Rows are points. Each copy is the shape, with its points in the same order, stretched, turned, moved and blurred by noise. Some copies are also mirrored. Which?

Shape (7 x 2):
[[-14  44]
 [ 46 -12]
 [  5 -64]
 [  5  21]
 [ 62  34]
 [-11  -2]
 [-23  21]]
Copy 1:
[[ 39 -35]
 [-11  48]
 [-73   5]
 [ 20  -5]
 [ 44  60]
 [-14 -17]
 [ 16 -38]]
Copy 1 is: mirrored
Copy 2:
[[ -9  34]
 [ 21 -34]
 [-32 -61]
 [ -2   7]
 [ 48  -1]
 [-24  -5]
 [-24  19]]
Copy 2 is: only turned

Shape (8 x 3):
[[ -8 -49 -49]
 [ 34  18  10]
 [-27 -23 -46]
 [  3  -4  25]
 [-17  -1 -20]
 [ 17 -11  20]
 [ -7 -20   4]
 [-42  29  29]]
Copy 1, 8 rows:
[[-32  -3 -52]
 [ 29 -19  -2]
 [-27  19 -34]
 [ -8 -16  10]
 [-10  16 -11]
 [ -3 -26  -2]
 [-21  -9  -7]
 [-16  27  40]]
Copy 1 is: only turned
Copy 2, 8 rows:
[[ 38  -1 -55]
 [ 37   7  46]
 [  8 -22 -48]
 [  1  23  20]
 [ -1 -13 -12]
 [ 18  30  21]
 [  4  16 -13]
 [-59   2  25]]
Copy 2 is: mirrored
Copy 3 (8 x 3):
[[ 18  14 -64]
 [-17  26  27]
 [ 45   7 -48]
 [ -9 -13   4]
 [ 36   4 -13]
 [-19   1   1]
 [  3 -11 -19]
 [ 37 -37  21]]
Copy 3 is: mirrored
Copy 4, 8 rows:
[[-84  37 -19]
 [ 25  -5  -5]
 [-67  51  10]
 [  6 -27  19]
 [-35  31  29]
 [ -1 -30   3]
 [-23  -5  11]
 [ 18   7  95]]
Copy 4 is: only turned

Shape:
[[-33 -36 -56 -31]
 [-28 -59  28  35]
 [ 23  22  47  60]
 [-29 -38   7 -39]
 [ -3 -49 -47 -25]
 [ 24  14  19  29]
 [-19 -23  -4 -13]
 [-57  59  18   4]]
Copy 1:
[[-23 -44 -25  -8]
 [-37 -16  43   6]
 [ -3  43  36  24]
 [  0 -45  10  -6]
 [-26 -40 -18  17]
 [  1  24  12  22]
 [ -8 -25   6  -1]
 [ 16  16  14 -48]]
Copy 1 is: only turned
Copy 2 (8 x 4):
[[ 43 -11 -48  19]
 [-11 -62  -1 -41]
 [ -7   5  44 -40]
 [ -8 -32 -22  14]
 [ 62 -26 -22  13]
 [ 18  13  27 -13]
 [ 11 -19 -13   2]
 [-53  60 -28  -1]]
Copy 2 is: mirrored
Copy 3, 8 rows:
[[-55  28  40 -23]
 [-28 -81  39   1]
 [ 45 -58 -67  14]
 [ -4 -22  63 -39]
 [-42 -14  27 -38]
 [ 43 -39 -51  -4]
 [ -9 -21  28 -25]
 [ 43  50  15  30]]
Copy 3 is: only turned

Shape (10 x 6):
[[-23  16  21 -20   7  29]
 [ -2 -19  30 -19  58  22]
 [-10   8  -5  47  49   6]
 [-15   0  -8 -11  -1   0]
 [  5 -31   8 -19 -27  44]
 [ 15 -30  26  15  -2 -28]
 [ 55 -18  -4  -8 -46  20]
 [ 32 -23 -12  -8 -42  19]
 [  8  17  13  -3  31  37]
 [-12  27 -49 -11 -10  17]]
Copy 1:
[[ 14  13 -16  20   6  35]
 [ 39  27  29  -9   6  38]
 [ 16  66 -24 -28 -15 -30]
 [  7  14  -5  17   1  -5]
 [ 40 -24 -14  18 -22  -7]
 [ -5  -6  29 -28 -24 -13]
 [ 28 -61   4 -32   6 -43]
 [ 26 -39  -3  -6  -3 -42]
 [ 38  16 -11 -19  17  14]
 [ 13  15 -34  23  24 -42]]
Copy 1 is: only turned
Copy 2, 10 rows:
[[ 10  37  30  -7 -19  -1]
 [-25   2  42 -41 -46 -33]
 [-95  20 -17 -15 -19   3]
 [  7   4 -12 -15 -18  24]
 [ 68  51   4 -17 -38  -1]
 [-11   2 -11   0 -53 -35]
 [ 73  21 -34 -12 -21 -46]
 [ 67  27 -34 -11 -18 -10]
 [-20  26  20 -22 -14 -27]
 [ 14   3 -40 -19  22  60]]
Copy 2 is: mirrored
Copy 3 (10 x 6):
[[  7 -11  32  33  15  14]
 [-11 -32  22  60 -19 -25]
 [-50  -2 -15  23   4  26]
 [ 15  -6   7  20  -3   8]
 [ 19   1  25  45  29 -29]
 [ 12 -38 -25  10  -6 -25]
 [ -6   9   3 -18  29 -31]
 [  9  15   7  -2  20 -27]
 [-36  -6  29  25  10  14]
 [  0  45  23  -3  -7  28]]
Copy 3 is: mirrored
Copy 4 (10 x 6):
[[ 21   7 -12 -37  18  28]
 [ 16 -40   5 -51 -20   4]
 [ 45   0 -23  13 -58   5]
 [  4  -5 -15  14   8   1]
 [-42   0 -11 -34  -2  23]
 [-22 -14  40  36 -37  -4]
 [-74  53  -7  -3  -6 -18]
 [-63  30 -16   7  -6  -9]
 [ 18  21 -21 -49  -5   5]
 [  9  40 -65  15  28 -20]]
Copy 4 is: only turned
